Rows are points. To make a cloud, some directions were put in groups of two or more. Within a group, all points are equally far from the middle, so they leave a hole (a ring in 2 directions, a hollow ball in 3). The other directions are filled evenly. Then the cloud was stretched, turned, moved and blurred a little. Count the holes, and give their numbers of directions, smallest first.

Cloud (22 x 3)
-1.4 10.2 -18.8

10.0 21.4 -11.8

-33.3 10.1 -10.3

-13.1 -9.8 21.3

-23.9 -9.9 4.3

15.0 0.6 -19.3

-6.0 5.9 7.3

-13.3 21.0 5.5

-10.4 14.4 -4.6

6.0 2.1 -22.9

-5.5 13.0 13.2

-10.3 -2.8 -20.2

7.6 -9.9 -0.2

15.1 18.5 -1.7

-13.7 -1.2 -23.8

-19.5 -6.1 -13.6

9.2 23.3 -16.3

-30.2 5.7 -5.1

-8.4 16.5 14.7

-8.0 9.2 -22.5

-12.4 -8.5 10.0

-6.5 -17.2 0.0
Holes: 0

Cloud (27 x 4)
8.7 -20.1 -18.0 16.6

-5.7 -0.6 -25.5 -5.7

17.7 4.5 -6.4 -3.8

-15.3 -4.4 -16.5 -14.8

-19.5 -20.4 -2.8 -7.3

-4.5 -18.0 14.7 10.6

-6.5 17.9 -6.2 19.2

11.7 13.4 -11.7 2.4

-15.7 -15.4 -3.9 21.9

-22.9 1.6 -6.4 -14.2

11.9 -21.9 -17.7 7.5

-13.8 -18.1 -12.8 -13.0

-2.2 -7.8 -28.3 4.5

-18.0 9.1 -0.1 -16.3

12.2 -18.0 -8.5 21.2

-12.4 -21.6 -9.8 -12.7

16.8 -8.8 -0.1 -13.9

-5.9 -5.2 -24.7 20.0

-15.8 -18.8 0.8 17.6

-12.8 7.1 -9.5 -18.3

10.1 14.6 -11.9 5.2

-12.9 3.6 -17.8 23.3

4.4 -15.0 5.7 22.6

-6.2 2.0 -25.4 17.3

1.3 -9.4 15.3 15.9

0.6 -19.8 12.6 -12.9

15.9 -1.9 1.9 18.6
Holes: 2 (2, 2)

Cloud (52 x 6)
3.2 -28.7 -2.1 7.9 -10.1 -8.9

5.2 -16.7 7.3 -2.8 0.6 -19.9

7.1 -18.6 -5.0 -8.3 -11.2 7.6

-14.1 -13.8 7.7 9.5 -12.7 -6.7

-8.7 -9.8 11.6 -16.1 -0.4 -8.5

-17.9 20.2 14.4 1.7 13.8 -7.4

1.1 3.9 -7.5 16.9 -0.9 11.4

-14.9 -7.8 -1.3 -8.5 -13.2 -8.4

-7.4 -15.0 -7.1 -6.3 -25.8 -14.3

3.6 -14.7 8.6 -6.3 -14.0 -0.1

14.6 12.1 9.4 7.3 4.0 -5.1

27.9 -0.4 25.8 12.5 5.0 -6.1

5.3 -42.4 -11.6 4.2 8.6 -17.3

20.0 3.9 22.9 -4.7 14.8 -10.9

2.4 12.4 -0.9 -6.8 16.2 -28.1

-9.5 -33.6 3.3 6.6 4.2 -3.1

9.3 -31.4 17.0 4.9 0.7 -8.2

14.8 -11.1 -12.4 17.4 6.0 -22.8

3.3 2.1 15.7 -8.4 24.8 -20.2

6.0 9.5 2.0 -15.6 -7.7 -20.8

13.2 -13.0 13.9 -5.2 -12.5 2.7

-18.2 6.5 7.4 4.4 -9.2 0.8

0.3 -20.1 7.3 0.7 -20.3 -2.4

-2.8 -7.8 3.6 -3.0 -8.1 -29.7

0.1 -16.0 -11.2 12.6 10.0 -9.3

-21.7 -8.2 14.2 6.2 4.0 -7.9

31.5 -0.6 17.2 -16.3 -2.9 -19.7

-27.8 -7.4 18.4 -3.4 -9.7 -18.4

-5.4 -23.4 13.1 -6.1 22.4 -2.5

20.2 -3.9 -12.3 18.2 23.6 -21.2

-5.3 4.3 20.2 9.0 16.6 -22.6

-8.3 0.0 23.7 10.0 -6.5 -16.8

2.2 -22.4 12.4 22.7 15.6 -8.8

-9.5 22.8 9.7 19.5 -1.3 -15.4

4.5 20.9 18.9 -0.2 -4.8 5.0

-10.4 -18.8 19.3 10.8 -18.9 -13.1

10.9 -3.8 32.3 -9.8 -10.3 -9.8

8.2 -24.0 23.9 7.5 -20.9 -5.3

14.6 -9.5 8.5 -31.1 21.3 -28.3

17.0 -22.0 10.8 9.8 -4.8 -1.0

-4.0 -6.4 -2.0 -18.9 -10.9 9.7

4.3 16.8 26.9 0.3 20.9 -14.8

1.1 9.6 33.8 14.3 -2.2 -11.4

-7.3 8.0 21.8 -9.1 -8.3 -13.0

11.1 -3.9 -20.6 26.5 20.6 -13.3

16.3 -4.4 8.1 6.4 -7.3 -3.8

-6.8 -20.5 21.9 0.1 -5.5 -14.2

-10.1 23.7 3.3 -4.8 0.7 -5.2

9.2 13.5 9.0 -14.9 35.5 -4.8

-7.6 9.3 24.9 -6.5 1.2 -8.4

-7.2 -21.5 3.5 16.2 4.5 -17.0

13.0 16.7 -10.5 -5.8 10.4 1.7
Holes: 0

Cloud (82 x 8)
-14.1 -25.0 -0.2 -7.4 11.1 15.7 2.2 -16.6

9.0 0.4 -5.9 -3.2 -16.8 0.5 -27.5 -1.2

0.2 -7.5 3.9 -14.4 4.0 -1.4 3.2 -15.9

-3.6 -2.6 -18.0 -6.4 -1.1 -11.3 -14.3 -23.4

-0.4 -0.1 4.7 -20.6 -8.7 -9.7 3.6 -30.4

-21.2 3.1 -19.4 -4.2 -3.2 -1.0 0.7 -18.7

-5.5 -9.0 13.8 -11.9 -41.8 -16.4 -10.2 7.9

-12.2 10.4 5.1 14.0 -27.5 -7.5 -19.1 2.0

5.7 11.0 5.5 0.6 -29.3 -21.3 -6.9 -9.4

17.7 -7.8 6.8 17.5 -9.0 15.6 5.7 4.0

-11.8 -30.0 7.9 19.3 -30.2 -17.3 6.2 11.3

-14.7 -11.5 2.7 11.3 -47.8 4.5 -3.5 13.3

-15.0 22.1 14.7 1.7 -0.8 16.1 7.4 13.9

4.0 -10.5 11.8 12.8 -12.9 15.6 5.9 1.9

10.7 3.6 -15.3 15.3 -10.2 -1.2 -8.3 -12.4

-8.4 3.1 -12.9 -13.3 -34.0 4.7 -25.7 -12.9

-14.6 -16.4 0.0 -0.4 -6.9 26.3 -3.2 13.4

-3.3 3.0 -9.0 -10.3 -11.8 17.1 10.9 8.6

18.7 -29.7 -8.4 -13.2 -2.1 1.0 2.3 -22.3

-13.0 -17.1 -13.2 -1.5 19.0 -2.0 -5.9 10.9

0.7 -4.5 10.4 16.8 -7.6 -12.6 -7.6 0.2

20.9 -9.6 7.4 17.1 10.6 -5.5 -7.3 11.1

24.1 -1.6 6.7 -3.9 -31.9 -11.8 0.7 -6.2

11.4 -32.0 -3.9 -13.4 -6.6 4.1 -9.4 -17.9

-6.7 22.3 -4.3 12.6 9.3 -3.7 -11.2 5.0

7.2 -23.8 13.8 3.7 -29.3 20.1 -14.0 -12.0

-31.4 -6.7 -10.1 14.5 -2.2 4.4 25.6 -17.1

-3.6 -8.4 3.0 21.9 -5.3 7.0 -12.8 22.3

-16.9 7.0 -13.7 10.5 8.3 10.2 1.0 4.6

-19.9 -12.8 -7.3 3.2 -23.5 -17.1 20.6 6.6

0.6 -9.3 3.4 18.9 -18.7 -13.0 -29.2 -10.4

8.6 -15.9 -13.1 1.6 -19.8 -19.5 -6.6 -12.6

-6.6 16.5 3.8 -11.0 16.6 11.5 -7.8 -18.7

23.7 4.4 -18.6 -0.6 -28.1 2.6 -6.1 -0.7

-0.1 8.8 -13.1 17.8 3.2 5.3 4.1 6.1

7.5 3.9 -23.5 5.2 0.0 6.8 -12.3 -4.5

6.5 9.4 18.6 -1.8 -19.2 11.3 1.1 -15.3

0.0 9.0 -8.1 -1.2 -16.1 -1.9 8.8 14.9

3.8 -21.4 1.0 4.3 -32.4 -7.9 -7.0 -20.1

31.0 9.1 12.0 6.4 -22.0 6.1 -19.6 -6.0

1.2 3.8 -5.8 6.3 14.8 36.3 -14.8 -8.9

-10.2 -4.7 -5.5 22.3 7.9 24.4 -9.8 12.9

-10.4 -10.2 6.9 1.7 -17.4 -3.2 28.7 3.3

1.7 22.5 -6.3 19.8 2.0 9.2 -4.4 13.7

3.0 -9.7 1.3 11.1 -31.0 1.2 -11.5 -23.1

-23.2 -10.1 -9.4 -12.5 2.6 -6.6 1.5 -15.3

-8.4 23.4 -3.5 -8.6 -1.4 -9.5 -23.2 -6.5

-26.6 13.0 17.7 19.8 12.4 -6.6 5.5 3.7

12.6 8.3 -3.0 -15.1 1.5 -10.3 8.5 -16.2

-17.6 1.0 4.2 20.4 -12.6 -26.3 -14.1 7.0

-14.8 6.2 -1.0 -15.3 -2.8 1.8 15.5 -31.7

-5.5 2.4 -17.0 11.7 6.5 11.4 -22.7 -16.8

27.1 -11.6 6.2 11.6 -34.7 16.0 1.9 9.9

-8.0 1.4 2.4 -8.0 -14.0 -7.1 -1.5 -11.0

-3.6 14.9 -17.4 -14.3 -20.1 13.1 -3.9 -23.7

17.4 0.6 1.1 2.3 -20.1 1.4 -36.4 12.6

10.0 12.3 0.7 -27.8 -18.0 -2.4 0.1 -10.6

6.6 25.4 -9.5 -6.1 12.0 12.0 -20.6 -7.8

-12.7 -6.0 -11.5 6.8 -24.3 15.3 -12.5 -0.8

-10.3 -9.2 8.1 -23.2 11.2 3.2 2.6 -18.9

-12.2 17.6 -1.1 -19.0 -16.3 19.2 -7.3 -29.2

-14.3 20.2 15.1 7.8 12.2 -11.5 11.3 -0.2

-11.2 -9.8 -10.1 0.7 -0.6 4.3 -7.7 -27.8

33.1 -5.5 2.2 -6.0 -13.6 17.5 12.2 3.9

3.3 4.7 23.1 -17.2 -32.5 -18.0 13.6 -15.3

18.2 1.6 2.8 3.0 -9.5 31.2 6.8 -18.7

2.9 -1.6 -19.7 14.3 -21.5 -30.2 9.2 -10.8

13.5 9.5 -19.3 -19.0 -3.1 10.4 6.6 5.7

-13.1 -1.0 6.9 2.5 17.0 -7.3 -4.3 -5.4

-14.7 11.8 17.5 -8.1 -8.2 6.7 -23.5 -1.6

-22.3 -27.7 4.7 19.9 -1.2 0.5 6.2 9.9

8.5 8.5 -7.5 -11.8 -4.3 24.5 -1.1 -13.0

21.8 -0.2 1.2 -42.6 -7.5 5.5 -9.0 -6.4

-5.6 0.2 17.1 15.2 7.5 8.5 -0.4 -1.4

-3.9 4.2 -6.6 -13.3 -15.9 18.9 -1.3 -39.1

5.2 -9.4 -20.5 -7.2 -23.7 -23.6 7.3 -6.5

-6.2 20.1 -14.3 -5.3 -22.0 -11.1 -15.1 10.4

-10.9 -6.5 -4.9 7.7 3.1 20.4 10.8 -43.9

-16.5 -10.9 6.2 -6.9 19.0 4.6 12.1 -7.9

-22.3 21.5 10.2 12.6 -5.2 15.2 11.1 5.1

6.4 -3.2 19.0 -6.2 -15.7 -22.7 3.1 -10.0

9.8 0.1 10.6 0.0 10.0 9.9 -11.6 18.6
Holes: 0

Cloud (107 x 9)
1.5 12.5 -18.5 19.0 27.5 1.0 -2.6 12.5 4.5

5.0 -21.4 31.9 7.7 -3.9 2.4 -12.4 10.9 -3.4

-2.9 -20.2 9.4 -8.8 11.3 -7.8 8.4 20.0 21.8

-14.8 -15.2 -8.8 10.9 -11.6 14.5 -23.8 4.0 -9.8

5.4 -3.6 -5.2 -0.3 4.8 22.9 23.2 9.5 -3.2

-15.7 -13.7 -12.4 0.5 12.4 -19.3 11.9 12.5 -6.1

-8.6 -21.0 1.9 17.9 -14.4 4.5 -23.3 22.4 1.1

-5.3 -6.9 10.3 6.0 21.6 11.3 -20.9 -0.8 22.2

11.1 -16.5 -8.8 -11.7 14.3 10.2 3.0 -11.8 -0.3

6.4 24.3 -1.6 12.4 6.3 -15.1 -3.6 -1.0 8.3

19.5 -19.5 1.7 15.8 -17.4 13.2 -22.5 8.2 8.9

8.8 -16.4 0.2 4.1 21.0 1.1 -30.7 30.9 0.4

-5.6 -8.4 -4.3 0.0 -2.2 -20.6 -20.0 3.5 23.1

-10.6 -7.8 -28.8 20.8 25.7 18.4 0.3 9.3 7.1

16.6 -16.8 -3.2 5.5 -7.0 11.0 -5.2 17.4 21.7

-9.4 -32.1 -5.9 14.8 0.8 18.7 3.1 -3.2 6.9

-19.2 8.6 -3.0 14.5 6.2 5.3 5.0 0.8 -23.1

-9.9 -7.0 -14.0 -10.1 11.4 12.9 5.3 34.7 7.5

-12.2 -13.1 6.4 18.2 26.3 24.3 -23.7 7.6 -4.0

-2.5 -2.5 12.0 -4.4 -3.6 1.0 -2.4 -21.5 -25.5

12.1 -0.7 6.5 0.3 28.6 13.8 11.1 -4.1 -3.6

-6.1 -29.7 7.9 8.0 18.1 0.2 -5.9 33.3 5.4

3.9 0.1 -12.1 -27.1 7.3 -14.1 -14.5 16.6 8.8

-3.4 23.4 -14.6 16.4 -9.1 1.2 10.6 -9.8 -0.3

-16.8 0.0 -3.9 -10.0 16.7 -14.0 -12.8 35.6 20.5

15.1 3.6 9.5 7.0 21.8 -7.4 11.9 -16.4 -13.3

-3.1 15.3 -26.9 -13.4 13.1 2.5 -9.2 -8.5 0.5

-25.0 21.5 3.2 -7.8 18.1 -2.7 -15.5 11.2 4.0

-2.1 0.7 -8.8 19.8 31.4 1.8 2.0 -12.7 10.9

0.6 -13.0 1.1 26.2 -0.9 18.1 7.5 12.1 19.1

-14.3 -30.8 -14.1 17.2 7.3 13.6 -3.4 -0.8 8.6

2.6 10.5 -8.6 6.7 24.8 -0.7 5.2 -20.1 7.8

6.5 -7.7 24.3 19.3 8.2 13.8 3.2 3.8 -13.4

-4.0 4.3 4.6 4.0 -6.4 -22.3 -27.7 18.3 -2.3

9.3 -2.1 -4.6 -6.9 18.5 1.5 -13.8 -18.1 9.1

8.7 -9.7 -9.2 18.2 -7.8 1.2 -4.0 27.8 -13.3

-4.0 9.2 20.4 -10.2 2.1 -18.1 -11.1 -10.9 13.1

5.2 -27.5 14.8 18.2 6.6 21.2 -34.1 7.9 2.0

5.8 -24.6 -10.2 12.4 1.6 -17.3 7.0 -10.0 3.2

-11.7 -20.8 4.9 21.3 32.2 -7.2 -0.9 18.8 6.4

18.7 -20.1 -1.2 -3.8 1.1 19.5 0.1 -6.6 -13.9

-16.5 5.8 -8.1 14.0 -0.5 14.9 -0.7 21.2 18.2

-9.2 17.7 11.7 7.4 -3.9 6.7 0.5 4.4 14.3

-23.5 14.6 -15.2 -6.3 14.4 10.8 -10.4 -8.7 8.2

-10.3 -21.5 -10.3 7.9 -0.2 -7.3 6.1 -11.9 12.5

-5.7 -3.8 -13.7 11.6 12.1 11.5 -2.4 28.6 26.5

-4.8 -2.0 -4.8 9.6 34.5 11.8 -28.0 12.9 8.1

-12.6 8.0 -9.0 5.0 34.0 -11.1 8.4 3.5 -14.9

12.4 -1.8 -22.9 -0.2 0.5 9.1 10.2 6.6 12.9

0.5 6.9 14.7 -10.8 -17.7 0.7 -15.5 27.9 13.8

-16.5 -30.4 -11.8 4.3 13.7 6.1 -4.5 21.5 -0.4

-21.3 3.6 -21.3 18.9 25.5 1.5 0.4 -3.7 1.6

16.1 -19.7 -20.7 23.3 0.7 2.7 6.7 -9.1 -2.1

14.6 -11.2 -16.8 21.8 -13.1 0.6 2.4 -15.8 -6.3

-4.0 3.0 7.7 -26.5 22.6 15.7 -18.2 8.4 10.6

14.2 -31.6 5.6 19.7 8.3 13.7 -31.2 19.1 1.7

4.0 24.7 -12.2 13.8 -0.5 13.1 -9.1 -9.8 -10.7

-5.9 12.1 3.7 -22.0 16.6 -24.7 -20.5 18.3 11.6

12.5 8.5 3.0 -21.2 18.5 -4.7 -13.0 1.0 -15.4

2.3 -21.1 -2.3 25.4 -13.5 12.6 11.2 2.3 -16.8

11.4 15.4 12.3 -20.9 5.3 -15.6 -8.6 -9.5 -8.2

10.5 -32.2 2.0 31.8 2.4 12.0 -7.2 23.0 7.8

0.6 -5.3 31.4 2.3 -1.0 -3.6 -9.2 -6.1 -13.9

4.5 17.5 -15.3 11.4 12.3 -3.0 5.7 22.7 -9.6

-10.5 6.4 -9.8 8.2 33.9 11.5 -17.3 6.7 13.1

-4.3 -22.2 -7.1 -6.1 6.5 -13.4 13.8 -7.2 7.0

-7.2 -11.1 -24.3 0.8 13.6 -1.6 -13.5 29.9 17.0

-9.2 -1.9 25.7 -13.6 7.6 -16.9 -12.0 -1.4 -9.5

10.6 12.6 -5.8 3.4 11.9 -0.3 -31.5 3.4 -7.5

-14.5 -8.3 -10.2 19.5 15.1 -19.4 15.3 5.6 -8.8

5.3 -5.2 3.8 25.0 16.7 27.6 -25.3 9.5 -8.6

6.1 8.2 27.2 -4.5 -3.5 7.5 -3.4 9.9 5.7

-3.5 -8.2 -2.9 11.7 30.9 12.8 -19.0 -9.2 11.5

-13.6 -19.7 -9.7 -4.4 4.6 12.1 -16.0 36.6 4.1

-20.7 10.6 4.1 -13.1 9.4 5.8 16.0 -8.9 -8.1

8.1 -6.4 -3.8 14.1 6.0 -22.8 26.4 -5.8 7.2

-16.8 -5.0 -1.5 -20.5 0.1 -9.7 6.3 21.2 18.8

10.2 -15.5 8.4 8.1 -13.7 16.4 -5.5 -18.7 -20.0

12.6 -1.4 3.0 4.5 -16.1 -17.2 22.8 0.0 -3.1

-15.3 2.5 3.0 -7.2 -8.9 1.1 7.7 28.7 1.5

8.4 -22.7 -6.5 19.5 0.4 34.7 -21.9 -6.2 -7.4

-10.8 -11.1 0.1 9.8 17.8 21.1 15.0 18.7 -9.8

-1.4 19.0 -22.6 0.5 11.3 -9.9 13.8 15.6 -8.6

-6.8 30.0 -6.6 -8.2 3.6 -1.0 8.2 -3.2 -21.4

24.5 -22.9 11.2 14.3 -6.3 4.0 -3.1 11.8 12.3

-23.4 1.4 -4.4 -12.7 2.1 -14.5 4.1 27.7 7.5

-10.9 -23.4 1.9 18.3 -10.9 -11.0 -7.3 2.4 13.7

-1.7 -16.4 23.3 30.5 4.2 7.8 -6.0 9.2 -0.7

2.7 -33.0 13.3 3.9 1.5 23.2 -18.3 -1.6 -8.7

2.0 -12.2 17.4 10.5 -9.8 -6.5 -21.2 -19.1 -4.4

14.0 6.7 -2.6 32.2 13.7 -1.6 -6.1 -2.7 -2.3

-2.0 15.0 9.0 -1.7 -11.6 0.7 17.2 16.5 -0.8

-16.2 -16.5 4.0 6.3 -5.0 0.3 -30.4 29.2 7.8

16.6 9.6 13.5 23.0 -2.3 0.7 -7.6 -12.4 -0.7

-2.8 -11.7 -9.8 1.8 13.7 -9.8 -21.8 -7.6 -17.3

-3.5 5.1 -4.9 -12.3 2.4 31.3 2.6 6.7 -18.2

-13.6 -8.1 -4.1 26.2 28.8 -4.4 9.9 -12.3 2.2

-6.2 -13.8 -13.7 17.3 -11.0 -13.2 -5.1 -9.3 3.4

-10.7 -8.1 8.7 -1.6 33.5 -2.5 7.9 23.6 3.5

4.2 -14.3 13.0 1.7 10.7 2.9 -7.4 17.5 30.8

-0.6 -21.6 1.8 35.4 15.7 19.6 8.3 10.6 7.6

-6.7 -10.1 29.0 -11.0 11.0 -2.0 -8.8 3.6 13.4

-9.4 22.7 15.7 -9.2 1.5 -18.6 11.8 3.7 2.1

-9.9 -28.0 4.1 4.6 -8.6 9.8 7.6 4.8 -4.8

-5.2 14.7 9.7 -13.8 2.3 -4.7 6.5 -22.9 -16.6

-2.7 -5.9 18.9 1.2 -3.4 1.6 -28.3 7.7 -21.1

-13.4 2.7 7.2 3.2 1.5 1.6 -13.6 25.7 28.7
Holes: 3 (3, 3, 3)
